Rows are points. The ring and each string are closed loops that go straight from each point to the next, and from the last back to the first. Before rounding, they use only three directions, however many columns there are. How many times does the string pass through the ring? Passing back the other way cancels.

Ring (7 x 3):
[[  0 -24 -19]
 [  9  -2 -12]
 [ -7  24   0]
 [-31  23   9]
 [-46  -1  10]
 [-44 -18   2]
 [-21 -33 -15]]
String:
[[-12  -2 -22]
 [ 10   1 -34]
 [ 23   2 -17]
 [ 22  -1   6]
 [  8  -1   6]
 [ -7   1  -6]
 [ -4   6 -17]
 [ 10  10 -23]
 [ 22   4 -16]
 [ 26  -2 -16]
 [ 19 -11  -5]
 [ 10 -15   0]
 [-10  -9   3]
 [-11  -7 -31]
 [ -2 -17 -40]
 [ 10 -31 -32]
 [ 11 -31   0]
 [  4 -24  -5]
 [ 20 -33 -20]
 [ 17 -23 -36]
 [ -4  -7 -25]]
Times through: 2
String:
[[-37   1  -3]
 [-52   8  -8]
 [-60  13  13]
 [-55  18  28]
 [-32   9  31]
 [-25   7  15]
 [-27  10  -3]
 [-37  33  -8]
 [-33  40  10]
 [-23  27  29]
 [-22  13  21]
 [-27   9  -4]
 [-40  22  -6]
 [-37  13 -10]
 [-53  18   2]
 [-54   9  26]
 [-41  -2  31]
 [-29  -4  11]]
Times through: 3

Ring, 10 rows:
[[ 27  15  -4  14]
 [  8  21  -7  11]
 [ -5  18  -4   5]
 [-16   9   3  -2]
 [-19  -8  18  -4]
 [-10 -20  29  -2]
 [ 10 -27  32   0]
 [ 27 -25  25   1]
 [ 37 -17  15   3]
 [ 39  -1   4   9]]
String:
[[ 17   6  -4  -1]
 [ 11   5  10  14]
 [  9  21   3  23]
 [ -1  40  -9  28]
 [ -2  22   5  23]
 [  1   8   6   7]
 [ -1   3  -1  -8]
 [-12   5  -7 -18]
 [-32   9  -3 -16]
 [-34   6  12   0]
 [-35  -5   9 -20]
 [-14 -13   6 -24]
 [ -1 -10  11  -9]
 [  0  -6  21  10]
 [-12 -15  37  14]
 [-14 -27  48  12]
 [ -3 -37  35 -14]
 [  6 -39  32 -16]
 [ 13 -40  42  -2]
 [ 20 -31  40  10]
 [ 18 -14  30  18]
 [ 15  -9  17   6]
 [ 29 -21  10 -14]
 [ 47 -27   9 -14]
 [ 60 -22  10   0]
 [ 45  -7  13  16]
 [ 28   1  15  21]
 [ 16  -5   6  -3]
 [ 29   0  -4  -4]
 [ 41  16 -11  12]
 [ 28  10 -13  -2]]
Times through: 1

Ring, 10 rows:
[[ 27  14  22  10  -3 -24]
 [ 19  13  24   9 -19 -25]
 [  6   9  24   4 -30 -22]
 [ -8   5  20  -7 -23 -13]
 [-11   2  17 -12  -9  -7]
 [ -6   0   6 -16  16   1]
 [  6   0  -1 -13  29   1]
 [ 17   2  -4  -7  35  -2]
 [ 31   8   3   2  32 -10]
 [ 33  12  12   7  21 -17]]
String:
[[ 29  20  34  13  -8 -29]
 [ 13  20  41   1   6 -20]
 [ 10  17  36   3 -10 -22]
 [  4  12  33   8 -54 -30]
 [  3   1   8   6 -56 -23]
 [  2   1   8   0 -35 -17]
 [-18  -1  15  -8 -46 -13]
 [-26   5  30 -19 -12  -5]
 [ -7  10  30 -15  17  -5]
 [  2   4  12  -8   6  -7]
 [  8  -2  -5  -4  -5  -8]
 [  4   5  13 -10  20  -4]
 [  4   5  10 -16  42   2]
 [ 16  -3 -14 -11  43   4]
 [ 28  -5 -25  -3  38   0]
 [ 27   8   5  -5  53  -3]
 [ 16  14  24  -6  36  -9]
 [ 20   5   5   2   7 -13]
 [ 34   6   0  10   7 -18]
 [ 30   6   3  10  -3 -20]
 [ 38  14  16  17  -7 -28]]
Times through: 1
String, 20 rows:
[[ 15  -1  -8 -13  50   5]
 [ 19   6   3 -11  60   2]
 [ 36  -1 -20   0  47  -2]
 [ 34  -2 -20   6  13 -11]
 [ 20   7   8   0  17 -11]
 [ 21   5   3   2   8 -13]
 [ 40   3 -11  10  18 -14]
 [ 42   9   0   7  42 -12]
 [ 30  13  15  -1  50  -9]
 [ 28  12  13  -4  56  -5]
 [ 30   4  -7  -3  51  -2]
 [ 23  -4 -18  -2  21  -4]
 [ 16  -2  -9  -4  13  -6]
 [  7   8  16 -10  28  -5]
 [  2   7  16 -15  39   1]
 [ -4  -4  -4 -21  39   9]
 [  0  -7 -12 -15  22   5]
 [  8  -4  -9  -7   7  -4]
 [ 11  -2  -7  -4   4  -7]
 [ 13  -8 -21  -8  18   1]]
Times through: 1

Ring:
[[ 24  -2  29  14  14 -41   0 -34]
 [  1  14  23  15  -5 -20   6 -17]
 [-15  20   7   3 -21   5   7   6]
 [-23  15 -12 -19 -35  27   3  25]
 [-13   1 -11 -29 -31  20  -5  19]
 [ 12 -14   4 -22  -8 -10 -10  -7]
 [ 25 -14  15  -8   9 -30  -8 -24]]
String (23 x 8):
[[-13 -11  -9 -43 -39  19 -14  19]
 [-12  -8   5 -33 -38   8 -13   9]
 [ -5  -2   6 -18 -23   0  -6   2]
 [ -4   3  -9 -18 -16  10  -1  11]
 [ -8   1 -20 -29 -22  22  -3  21]
 [ -2   0 -12 -22 -16  11  -2  12]
 [  1  -5   6 -18 -17  -4  -7  -2]
 [  6 -17  15 -26 -20 -14 -15 -10]
 [ 16 -24  19 -26 -11 -24 -18 -19]
 [ 13 -12  20 -12  -8 -24 -10 -19]
 [ 10  -3   8  -8  -3 -14  -3 -10]
 [ 23  -7   0  -6  12 -18  -1 -14]
 [ 40 -18  16   0  27 -43  -6 -36]
 [ 41 -23  37   3  23 -59 -11 -50]
 [ 44 -23  36   5  26 -60 -11 -51]
 [ 34 -12  10   0  24 -34  -3 -28]
 [ 14  -2   1  -5   5 -12   0  -9]
 [  9  -4  15  -6  -7 -18  -5 -14]
 [ 23 -22  27 -14  -1 -36 -15 -30]
 [ 13 -16  21 -16 -10 -24 -13 -20]
 [  6  -7   9 -15 -11 -10  -7  -7]
 [  3  -1 -10 -18  -9   5  -2   7]
 [ -3  -7 -16 -33 -21  16  -7  16]]
Times through: 1

Ring:
[[ 17  -5  27  -2   4   6  19   1  -5]
 [  6  -5  18  -3   1  10  24  -1   3]
 [ -9  -3 -13  -4 -11  10  14  -8  15]
 [-12   0 -35  -4 -20   5   0 -14  22]
 [-11   1 -42  -5 -23  -1 -18 -15  16]
 [ -7   1 -21  -6 -15  -3 -22  -9   0]
 [  1  -1   1  -5  -7  -3 -16  -3 -10]
 [ 15  -3  23  -3   2   0   2   1 -12]]
String (23 x 9):
[[ 39  -6  36   2   7   6  32   2   1]
 [ 20  -6  39  -1   9  11  36   4  -2]
 [-11  -5  28  -6   6  13  23   3  -8]
 [-13  -4   9  -6  -2  10  13  -2  -2]
 [-17  -4  -4  -5  -6  13  20  -6  11]
 [-13  -2 -31  -3 -18  10  14 -13  27]
 [  0   0 -52  -1 -27   5   5 -20  39]
 [  3  -1 -29  -2 -18   2   0 -13  20]
 [-16  -2  -6  -6  -8   5  -1  -5   0]
 [-26  -1 -22  -7 -14   6  -4  -9   7]
 [-20   0 -48  -5 -25   5  -5 -17  26]
 [ -2   1 -60  -1 -30   4   1 -21  41]
 [  0  -1 -33  -2 -19   5   6 -14  26]
 [ -4  -2  -9  -4  -9   5   5  -7   8]
 [-16  -4   6  -6  -3  11  16  -3   2]
 [ -7  -5  21  -4   3  13  28   1   0]
 [ 17  -6  28  -1   5  11  33   1   4]
 [ 26  -4  19   0   0   6  23  -2   5]
 [  9  -3   3  -3  -6   3   7  -4   4]
 [ -1  -4  22  -5   3   6   9   2 -11]
 [ 10  -5  37  -4   8   6  15   5 -15]
 [ 41  -5  44   1  10   3  25   5  -8]
 [ 36  -4  26   1   3   3  21   0   1]]
Times through: 3
String (21 x 9):
[[ -1   2 -60  -3 -31  -3 -18 -20  30]
 [ -1   1 -35  -3 -21  -1 -10 -14  17]
 [ -6  -1 -13  -5 -12   2  -5  -8   5]
 [-23   0 -13  -8 -11   2 -15  -6  -5]
 [-14   1 -24  -7 -16  -5 -30  -9  -5]
 [ -3   1  -7  -7 -10  -6 -28  -5 -13]
 [ -8  -2  21  -8   2  -1 -15   3 -26]
 [-10  -3  17  -7   1   4  -2   1 -16]
 [ 19  -4  41  -4   9   0   4   6 -22]
 [ 38  -4  41   0   8   0  12   5 -14]
 [  7  -4  38  -5   9   5  10   6 -20]
 [ -6  -3  18  -6   1   5   4   1 -11]
 [ 12  -2   7  -3  -4   2   3  -3  -1]
 [ 21  -2  12  -2  -3  -1   0  -2  -4]
 [ 13  -2  23  -5   2  -4 -13   2 -21]
 [ 14   0  -5  -4 -10  -8 -23  -5  -8]
 [ 10   1 -24  -3 -17  -6 -19 -11   7]
 [ -8  -1 -13  -6 -11   1 -10  -7   1]
 [-23   0 -22  -8 -15   1 -18  -8   0]
 [-14   0 -19  -6 -14   2  -9  -9   5]
 [  0   0 -27  -3 -17   1  -7 -12  14]]
Times through: 0
